Each row is a point. Two turns around zero, p and q, are shown by what they do to some points. Where does a point land after both, in the order given? Backwards means that the second turn is done in reverse. Each puzzle has new turns, and all numbers are rounded.
In the rows, 128 means zero.

Turn p:
[ 78 129 152] => [118  99  82]
[128 147 143] => [129 144 110]
[160 113  89] => [143 130 178]
[151 114 129] => [115 138 149]
[124 137 127] => [135 130 121]
Turn q:
[134 177 148] => [106 171 107]
[132  94  97] => [129  86 148]
[109 114 126] => [145 125 145]
[137 127 142] => [133 129 112]
Where do these land?
q, then p: [165 136  91] => [119  77 115]
q, then p: [ 91 140 150] => [140 170 117]
q, then p: [148 124 158] => [153 125 155]
q, then p: [133 128 121] => [125 120 126]
p, then q: [102 111 119] => [147 103 133]

Turn p:
[165 148  92 143] => [164 172 136 133]
[117 149 157 115] => [ 98 130 107 112]
[114  83 131 153] => [126  95 168 140]
[112 155 130 107] => [114 135  94 132]
[132 105 131 123] => [137 108 136 121]
Turn q:
[128 131 119 121] => [121 125 134 121]
[113 132 102 135] => [117 149 143 116]
[137 147 172  99] => [159  86 109 117]
[147 152 154 132] => [140 116  93 120]
[117 139 115 169] => [126 172 116 124]
[102  72 110 135] => [123 148 174 169]
[153 122 126 105] => [110  99 126 132]
Where do these land?
q, then p: [ 93 116 146  96] => [131 118 146  80]
q, then p: [108 121 162 134] => [148 149 146 107]
q, then p: [133 146 153 136] => [159 136 127 132]
q, then p backwards: [138 152 110 167] => [135 176 139 119]
q, then p: [149 159 114 148] => [138 130  96 158]
q, then p: [139 105 101 108] => [ 95 104 138 134]
q, then p: [135  98 110 107] => [ 98 108 148 128]

Turn p:
[113 125 128 171 139 140] => [130 111 109 124 163 107]
[152 143  79 118 119 134] => [130 112 125 146  81 103]
[117  57 150 174 142 117] => [103 150 152 114 198  92]
[124 158 135 108 125  80] => [102 140 114 154 113 170]
[146 140 105 113 151 141] => [144 104 144 148 108 124]
[142 117 143 115 122 139] => [131 131 148 108 122 133]
[126 147 151 122 110 141] => [135 126 116 102 120 150]
[104 138 132 103 118 134] => [151 148 117 128 119 146]
Turn q:
[157 115 119 123 127 108] => [130 137 156 104 129 120]
[107 124 141 136  99 113] => [101 129 118 141 129 100]
[119 131 145 132  97 140] => [114 131 121 152 107 114]
[123 121 146 120 114 159] => [130 139 128 162 111 134]
[129 137 110  70 222 114] => [157  92 161 109 193 198]
[122 110 115 155 121 136] => [140 151 108 124 128 111]
[118 128 150 122 159 139] => [122 132 122 139 141 164]
[134 141  97 137 104 123] => [143 113 123 114 113  97]
[145 146 129 158 108 121] => [116 128 115 105  97 114]
Where do these land?
p, then q: [132 111 125 143 165 137] => [111 154 129 112 145 149]
p, then q: [ 97 154 127 161 129 124] => [169 129 120 106 149 124]
q, then p backwards: [108 145 142  92 122 119] => [150 137 123 142 164 112]
q, then p: [151  89 118 104 112 106] => [108 123 132 124 145 180]
q, then p: [129 127 148 153 108 143] => [124 134  92 129 113 121]
q, then p backwards: [185 133 120  94 149 110] => [167 110 168  96 140 154]
q, then p: [ 93 137 115 148 111 158] => [102 120 117 147 114  88]

Turn p:
[143 116 137  93 110 124  98  96] => [114 145 111 114 135 130 182 136]
[135  95 109 152 133 120 104 158] => [106 130 133 109 161 156  99 118]
[124 138 152 156 126 124 143  92] => [145 132 133 107 117  86 124 146]
[164 128 160 145 144 152 117  89] => [133 171 130 121 137 104 134 178]
[131 145 123 118 145 126 117 156] => [131 144 126 151 129 145 118 107]
[101 134 129 135 147 152 113 143] => [131 131 161 152 147 125 121 117]
[122 118 150 100 124 103 117 162] => [ 89 136 111 140 122 129 131  92]
[158 146  82 155 100 110 114 114] => [164 133 124  78 120 168 127 131]
[101 104 143 105 103 114 159  91] => [114  85 111 116 116  90 161 135]
[110 124 134 133 113 146 161 157] => [110  99 148 144 104 127 108 129]
[118 162  89 118 162 138 166 149] => [171 102 121 176 119 147 102 121]
Turn q:
[138 124 161 137 132 138 139 151] => [132 152 114 137 125 113 153 110]
[157 141 106 103 111 159 133 164] => [112 134  73 123 162 130 129 142]
[156  93 140 144 114 129 104 141] => [158 131 132 148 167 122 141 111]
[100 129 108 120 148 110  99 130] => [121 114 160 103 132 146 141 148]
[166 154 153 130  96 109 117 123] => [120 150 130 182 141 114 117 145]
[ 94 158  93 149 128 140 154 100] => [119 108 117 120  80 169 101 131]
[145 149 115 102 165 142 128 123] => [ 89  98 114 119 128 111 139 137]
[100 111 137 157 121  84 161  96] => [171 132 160 131  77 122 104 128]
[ 97  93 139 111 136 142 118 125] => [130 134 149  89 139 125 127  99]
Where do these land?
q, then p: [138 140 115 123 156 132 151 155] => [126  88 113 130 119 151 122 121]
q, then p: [140 161 151 105 131  91 119 112] => [113 134 144 118 114 107 102  83]
q, then p backwards: [143  99  81 107 143 142 140 128] => [118  97  99 144 128  97 152 103]
p, then q: [115 163 124 140 134 130 140  97] => [142 129 119 160 141  98 127 145]
q, then p backwards: [ 72 148 123 166  99 110 130 123] => [167 170 107 140 104 154 121 160]
p, then q: [ 91 133  97 136 107 146  92 136] => [112 133 130 131 114  87 125  79]
q, then p backwards: [131  99 151 124 158 137 142 141] => [103 139 142 122 116 100 117 101]
p, then q backwards: [167  97 130 139 132 133 119 127] => [119 151 109  98 107 130 121 148]
q, then p: [155 112 180 113  92 132 120 134] => [181 160 115 119 131 104 112 109]

Turn p:
[130 164 127 157 109 123 144  89 142 120 111] => [112 124 137 161 114 117 157 144 102 129  92]
[126 148 165  93 120 143 105 159 125 119 116] => [151 118 145 122 111 185 133 119 141 135 142]
[117 125  91 151 123 151 102 144 143 170 133] => [177 142 152 119 129  82 125 135 136 123 131]
[160 110 157 132 105 144 146 116 127 117 103] => [123  96 126 168 151 152 114 138 130 127 114]
[129 118 151 102 110 108 152 120 132 127 102] => [105 122 136 146 146 161 128 123 112 101 134]
[134  97 100 117 157 151 112 122 121  93 134] => [135 135  82 112 118 124  94 126 157 120 110]
[108 103 150 102 177 139  99  88 135 119 135] => [132 180  80 144 108 150 101 134 129 134 146]
[115 111 117 134 152 130 127 164 150 133 166] => [156 130 104  99 136 103 132 101 126 138 155]
[ 89 135  96 158 117  76 108 144 129 112 108] => [116 166 158  95 137 113 143  91 113 126  84]
[110 156 149 134 102 151 156 119 118 170 166] => [125 102 159 153  97 102 135 134 106 142 175]
[146 121  96 151 144 152 138 154 116 147 104] => [153 108 136  99 149 106 107 160 126 126 112]
[154 156 138  86 111 111 129 143 123 101 126] => [108 105 131 117 119 171 160 123 154 114 129]
[147 118 128 147 137  87 144 101 103 137 160] => [ 73 137 119 132 149  98 134 136 134 150 142]
Turn q:
[154 123 113 144  95 115  89  89 146 141  74] => [ 72 141 146  98 151 167 152  99 155 139 136]
[120  91 131 125 133 136 139 122 131 127 139] => [142 129 134 116 137 116 114 121 105 149 126]
[129 147 114 101 125  96 150 138  97 120 119] => [150 142 107 144 103 152 113 138 157 133 144]
[120 124 155 130 107 139 110 109 100 113  80] => [127 133 134 138 166 186 145 130 121 133 123]
[152 115 118 127 128 134 112 149 119 116 168] => [129 100 117 136 120 109 112 107 110 115 156]
[133 138 103 152 136 120 127 133 106 166 127] => [ 92 151 119 131 126 121 101 147 135 115 139]
[ 74 163 116 129 114 136 167 137 156 149 150] => [139 117 106  99 105 104 124 177 144 122  79]
[118 117 187 110 126 167 147 143 174 132 142] => [148  96 159 130 111 109 165 146  83 150  92]
[121 130 106 114 155 125  85 145 133 134 121] => [116 140 136 137 112 131 111  91 129  96 110]
[105 132 124 140 133  80  95 127 134 141 131] => [102 153  91 136 126 121 131 100 141 127 104]
[143 150 135 111 147 148 166 105  83 109 148] => [178 142 126 132 129 130 132 165 119 109 173]
[167 106 134 153 136 141 149 139 157  90 138] => [140  92 161 139 148  89 137 117 137 147 152]
Where do these land?
p, then q: [ 98 143 105  90 133 103 137 107 156 131 138] => [172 107  96 117 136 137 134 146 159 120 140]
q, then p backwards: [142  97 106  94 133 104 147  98  90 123 128] => [ 96 107 157 111 164 138  95 150 126 144 144]
p, then q: [ 73 140 110 141 165 144 146 132 147 156 116] => [134 126  91 156 108 169 122 129 131 115 178]
p, then q backwards: [166 117 100 136 101 162 152 121 142 147 144] => [134 155 127 161 136 142 145 161 137  93 159]
p, then q: [148 151 136 124  93 105  96 109 110 123 142] => [121 120 134 117 135 108 155 160 132 151  86]
q, then p backwards: [123 117 123  64 127 117 124 145 118 142 113] => [ 86 145 153 112 131 155 104 127 120 101 117]
q, then p: [ 83 153 130 146 147 140 141 108 118  70 127] => [136 115  75 102 161 145 149 160 134 128  97]
p, then q: [148 110 169 173 148 133 129 171 124 129 150] => [ 97 177 145 117 100 104 107 125  92 128 145]
q, then p: [125  73  99 163  75 132 111 137 149 141 124] => [141 198 129 126 119 133  84 129 124 102 162]
p, then q: [136 132 125 146 128 125 122 135 140 107 136] => [122 146 142 115 125 131 123 133 141 141 131]
p, then q: [131 167 143 129 142 115  84 146 118 113  96] => [123 116 171 126 101 154 143 170 116 125 118]
q, then p: [161 133 163 146 133 120 141  95 130 135 101] => [127 105 126 117 121 119 143 136  84 148 165]
q, then p: [133 110 137 102 139 149 105 142 129 132 146] => [ 97 125 140 146 122 134 103 129 147 141 119]
p, then q: [125 147 146 139 130 143 158 146 120 141 131] => [126 130 118 137 125 132 106 129  92 146 142]

Turn p:
[146  91 128 144 128 131 131 128  93 155 146 128] => [104 142 141 132 133 123 149 133  82 121 152 135]
[ 97 133 130  89 112 106 129  89 116 144  98 122] => [151 147 130 136 117 137 123 148 172 106 163 158]
[145 121 103 153 167 121 125 121 133 118 133 145] => [100 124 125 128 118 105 127 150 119 118 110  94]
[129 146 111 134 114 166 119 115 141 104  81 109] => [152  98 108 168 118 123 120  95 149 106 127 114]
[186 127 117 128 144  85 144 149 100 153 150 144] => [ 74 148 107 127 124 119 159 164 105 168 128 139]
[103 162 170 119 127 134 102 108 175 122 105  90] => [198 123 107 117 100 163 100 117 147 124 121 116]
[108 109 123 135  85  86 126 127  91 159 103 122] => [138 180 110 142 158 113 136 134 127 111 162 166]
[113 148 147 125 137 122 121 137 127  74 118 114] => [152 122 118 103 114 119 144 103 156 120  95 126]
[150 142  80 166 150 104 151 153 117 142 176 144] => [ 78 141 130 121 136  74 120 146 103 176 122 106]
[130 150 139 132  97 135 118 102 152  91 126 139] => [128 135 119 128 125 154 116  90 164 123 121 102]
[128 110 137 124 139 143 158 123 129 132 157 114] => [113 109 145 100 115 130 119 122 107 130 144 138]
[114 153 136  98 125 165 108 135 142 109 132 111] => [167  95 146 129 122 144 134 107 150 143 123 119]
[118 114 132 107 120 146 121 144 184  97 113 119] => [150  80 112 112 155 154 113 117 146 114 113 117]
[136 131 139 143 147 128 160 153 117 150 136 164] => [ 95 137 144 134 126 123 115 141 102 144  97 154]
[117  82 128 122 127 147 105 134 101 169 146 153] => [124 139 176 142 159 141 147 151  91 114 146 134]
Turn q:
[103 151 148 109 107 151 129 124 137 103 155 129] => [135 112 129  96 126 114 109 115 102 127 147 163]
[157 120 151 108  91 142 115 140 145 114  97 103] => [105 102 111 163 124 114 109 145 120 155 115 163]
[134 133 127 120 101 100 101 142 122 145 168 166] => [140 101 137 123 112 117 167  88 160 122 138 144]
[ 98 141 118 148 102  92 139 135 128 146 138 102] => [124 159  96 116  97 128 147 131 143 123 159 137]
[ 93 130  96 120 138 117 128 133 108 109 120 157] => [108 158 149  95 144 122 133 100 140 134 125 119]
[111  93 145 125 158 153 121 148 100 132 112 132] => [ 93 123 177 129 128 146 129 147 112 127 126 110]
[ 98 102 135 150 156 146  94  92 119 116 141 133] => [112 104 145  89 125 127 103 140 134  93 124  91]
[118 124 159  99 141 164 128 147 114 149  96 123] => [ 96 127 162 155 136 153 117 139  96 119 129 150]
[143 146 162 147 144 120 110 137 117 104 103 116] => [121 126 129 144  88 137  98 117 112 139 101 115]
[143  94 131 161 163 166 155 120 165 149 103 137] => [133 123 134 169 165 124 116 161 103 117 145  73]
[147 143 100 145 107 117 101 138  96 125 161 124] => [138 124 117 106  99 109 171 119 139 122  95 135]
[166 127 123 124 100 130 154  96 133 151 140 151] => [174 124 130 154 149 103 135 138 153 114 130 145]
[165 123 103 141 131  93 162 102 154  93 151  93] => [181 135  78 112 132 128 119 155 148 168 117 110]
[116 166  95  96 151 101 155 137 157 155 106 127] => [131 173  97 143 168 168 136  95 128 131 142 138]
Where do these land?
q, then p: [125 149 156 153 137 111 137 141 156 104 151 147] => [117 144 124 129 119 142 149 123 118 137 184 110]
q, then p: [123 114 109 112 163 119 124 134 158 114  98 151] => [163 117 142 126  94 116 113 152 109 114 141 110]
p, then q: [103 151 157 104 111 155 157 113  94  98 131  92] => [170  97 135 140 150  96  98 125 169 120 146 152]
q, then p backwards: [126  96 142 124 108 138 125  91 120 128 137 142] => [ 92 122 100 103 146 130 141 120 136 125 123 133]
q, then p backwards: [103 149 105 106 134 117 125 150 126 115 125 165] => [123 127 140 141  87 133 137 139 109 103 160 132]
q, then p: [ 95 152 103 126 161 105 163 116 152 163 137 101] => [118  83 155 139 100 103 134 108 144 173 129  99]
q, then p: [149 138 160 104 136 135 125 122 132 166 109 104] => [117 126 145 152 143 117 129  96 105 109  96 106]
p, then q backwards: [167 152 117 100 111 154 122 112 124 102 117 112] => [144 118 139 133 123  83  99 156 150 149 140 139]
q, then p backwards: [126 141 138 148  91  97 132 128 133 119 140 141] => [120 160 118 128 123 123 141 111 110 117 122  93]
q, then p: [160  85 115 114 148 162 135 142  85 141 160 126] => [119 101 115 119 121 142 134 123  93 120  94 193]
q, then p: [143 128  98 170  95 153 101 125 106 157 111 125] => [124 142  86 105 143  87 113 112 158 114 105 150]
q, then p: [136  92  93 139 125 130 131 155 148 147 108 155] => [134 129 119  93 105  95  90 142 103 129 129 138]
q, then p: [118 142 141 156 100 110  87 155 140 122 145 102] => [113 138 133 129 172 115 117 113 153 119 177 137]
p, then q: [116 148 135 118 159  97 155 142  91 108 143  92] => [142 142 132 151 145 130 140 102 174 150 150 169]
q, then p: [130  83 149 146 141 137 101  94 154 137 108 165] => [164 122 107  77 137 128 133 128  99  98 126  94]
